Each row of a before or after table is a point. The points were changed in one or more steps. Then noise was added and the rows were shuffled. The steps act on columns, c1 being the first. Write out the steps. A step turns or swaps two columns, mirrors them in a line or flattens them onto one, adds a multiple of one to another, or multiplies or shifts one. Angles are multiples of 10 degrees, from the lower column toward the higher: turns from -170 to 170, lines from 10 to 170 but not 90. Use the fewest steps. Two steps may share a column if one is a turn and the other turns, adds or multiplies; they go together, in the order done. Otherwise the lowest column goes first.

Before (14 x 3):
[-4.4 5.0 10.3]
[-3.9 4.5 3.5]
[-4.1 -2.8 0.9]
[-5.9 5.8 -2.6]
[-5.8 3.4 -3.0]
[-5.2 -13.7 2.0]
[-1.7 3.0 0.8]
[-4.1 2.6 0.0]
[-3.9 5.3 -3.7]
[0.9 -4.3 -2.9]
[-5.9 2.2 -1.5]
[-4.7 1.8 3.3]
[-5.8 6.0 3.0]
[-5.7 -8.0 0.1]
After (14 x 3):
[-2.8 -5.9 -3.2]
[-5.2 -6.6 -3.1]
[-5.2 -7.2 3.0]
[-2.3 -2.5 0.3]
[-1.1 -5.0 4.0]
[3.6 -3.2 0.8]
[3.6 1.4 -2.7]
[-4.7 -5.8 10.3]
[9.3 -4.7 0.0]
[-3.8 -4.5 3.6]
[-4.2 -5.1 -3.0]
[-0.7 -5.8 -1.3]
[14.5 -2.3 1.3]
[-1.5 -4.3 -0.3]
Steps: turn c1 and c2 by 100 degrees

Before (8 x 6):
[-5.8 -1.2 6.3 -4.2 7.4 -3.3]
[2.5 5.0 -4.3 1.0 -1.0 4.5]
[2.6 -2.9 -6.3 -0.1 -2.2 4.0]
[-1.5 9.8 -7.6 0.1 6.6 6.1]
[-2.3 -3.7 4.4 3.5 -1.0 2.2]
[-1.5 -3.9 3.0 -1.4 5.7 4.4]
[-5.3 -0.2 -5.6 3.2 -1.4 4.6]
[0.1 -4.4 2.9 1.1 10.1 -3.2]
After (8 x 6):
[-3.0 5.6 -3.8 0.8 0.8 2.4]
[-6.8 -0.7 3.3 2.3 3.0 3.0]
[5.2 -3.1 2.2 -1.5 3.7 2.8]
[-3.8 10.1 -1.3 0.5 9.4 4.3]
[-5.8 -3.3 -5.1 -0.2 1.0 3.0]
[7.1 -4.4 0.7 0.4 7.2 -2.5]
[2.3 -4.0 4.0 3.8 -2.8 1.7]
[7.2 -1.0 7.1 -4.5 4.9 -2.2]
Steps: turn c1 and c3 by -70 degrees; turn c1 and c5 by -30 degrees; multiply c6 by 0.7

Before (14 x 8):
[-0.4 1.5 -0.7 3.1 -3.9 3.7 -6.9 4.8]
[-0.6 -3.0 -1.7 0.0 -7.3 -7.9 -7.7 -0.5]
[-1.8 -5.3 3.4 -1.3 -1.0 -1.1 -0.5 -9.1]
[4.0 1.0 2.4 6.9 -8.2 -6.7 6.5 1.6]
[-2.4 -5.1 6.3 -1.8 6.5 1.5 -3.4 -3.1]
[-1.0 -2.8 -1.3 -4.3 -3.5 -3.5 -7.6 3.4]
[-1.2 1.2 7.2 -4.0 -7.2 -4.4 -0.8 -0.3]
[-2.0 5.3 -4.1 2.3 3.1 1.2 0.8 -0.1]
[6.4 0.1 1.1 -4.7 1.7 1.1 -4.8 -7.1]
[-3.1 -2.2 0.2 -3.6 -1.1 -0.1 -0.7 5.2]
[0.4 -3.3 2.9 3.8 0.1 -1.2 -3.3 -3.5]
[-8.1 -3.8 0.0 7.4 0.1 8.0 2.4 10.5]
[0.8 -5.9 -1.1 -3.5 0.6 1.4 0.2 4.2]
[-3.9 4.5 6.4 -3.4 5.4 -2.1 -8.6 -1.5]
After (14 x 8):
[10.3 -7.6 1.5 0.0 -7.5 -7.4 3.0 -1.8]
[5.5 -7.0 -2.2 3.3 -3.8 3.7 -1.4 -10.1]
[4.1 -7.7 -1.3 -4.6 -3.5 -4.3 2.7 -8.8]
[0.2 -2.9 -0.1 4.1 0.0 -1.1 3.5 11.0]
[-12.0 -3.7 -2.9 -1.8 6.5 1.6 4.9 16.1]
[16.4 6.8 -2.7 7.0 -8.2 -6.8 -1.4 1.0]
[-0.2 -0.7 3.3 -1.4 -1.1 -0.9 5.4 23.0]
[-1.5 -0.7 -2.9 -3.8 -1.2 -0.3 2.2 -9.2]
[4.1 -4.9 3.4 -4.8 2.0 1.2 0.2 15.3]
[-8.5 2.5 -7.1 7.3 0.3 8.1 4.1 -20.2]
[0.2 0.0 -2.2 -3.5 0.8 1.5 6.2 -9.9]
[-6.8 1.0 3.5 1.9 3.1 1.1 -5.5 -6.3]
[-12.3 -8.6 -3.9 -3.0 5.1 -2.3 -4.5 13.4]
[9.6 -1.0 -5.4 -3.8 -6.9 -4.2 -0.9 12.1]
Steps: add -1.5 times c5 to c1; turn c2 and c7 by -90 degrees; turn c3 and c8 by 140 degrees; multiply c8 by 2.5

Before (13 x 9):
[1.3 2.4 5.6 -4.1 -3.3 -1.5 4.7 5.3 5.4]
[0.6 6.9 1.6 3.1 -1.4 9.8 -3.6 -0.7 1.3]
[-0.5 -2.3 3.0 2.6 -0.4 -1.9 -3.0 -0.8 -3.6]
[-1.7 3.7 -2.5 0.3 5.5 3.3 4.1 -4.1 1.3]
[3.2 -4.6 -2.0 -2.1 0.7 0.2 6.7 -7.5 -5.4]
[-2.4 2.5 1.9 -4.8 -2.2 5.6 -0.9 -4.9 -5.5]
[2.6 -1.3 -0.1 -5.1 -3.0 -2.6 -4.3 5.4 7.1]
[-2.8 -1.4 -1.0 0.9 7.5 6.0 6.3 -1.5 -5.0]
[2.9 4.5 -2.3 -1.3 2.0 0.1 -6.9 -1.7 -3.5]
[-1.7 -5.7 0.6 -2.6 -3.9 6.3 0.7 -0.8 -4.3]
[8.4 -1.4 9.3 -7.5 2.5 6.8 4.3 -5.4 1.5]
[1.3 6.7 9.3 -9.9 -1.0 4.2 5.8 5.5 6.9]
[-2.1 -4.0 9.5 -2.6 -2.2 6.7 -2.5 -2.5 7.2]
After (13 x 9):
[-5.2 -3.9 -0.1 -2.0 -4.4 -5.9 -2.3 -0.5 2.6]
[0.6 -2.6 0.4 -5.1 -3.4 2.6 14.5 1.5 6.0]
[2.8 0.6 5.5 -3.9 -3.0 1.6 -9.6 -11.8 2.3]
[-3.6 0.6 -1.1 1.3 7.6 -5.8 -17.0 -8.3 -0.5]
[0.0 3.9 1.9 -4.9 -2.2 -4.6 0.1 5.5 -5.7]
[4.8 5.4 1.7 3.2 -1.8 -9.8 9.1 6.1 -6.2]
[-0.2 -5.1 -2.4 -2.2 1.2 -0.3 -21.0 -3.6 -4.5]
[5.1 4.7 9.3 -10.0 -1.8 -4.0 -11.9 -13.5 -0.3]
[5.3 1.3 -2.3 -2.4 1.6 0.3 17.4 12.5 -11.0]
[5.6 -6.4 9.4 -7.4 2.1 -6.9 -13.2 -1.7 -7.1]
[-1.9 -1.5 2.8 2.6 -0.1 1.4 7.5 5.2 -0.9]
[-4.4 -1.9 9.2 -2.6 -2.4 -7.0 5.5 6.3 13.2]
[0.9 4.0 -2.6 0.0 5.5 -3.3 -12.9 -2.5 -0.5]
Steps: turn c1 and c2 by -40 degrees; add -1.5 times c1 to c9; multiply c6 by -1; multiply c7 by 3; turn c7 and c8 by -150 degrees
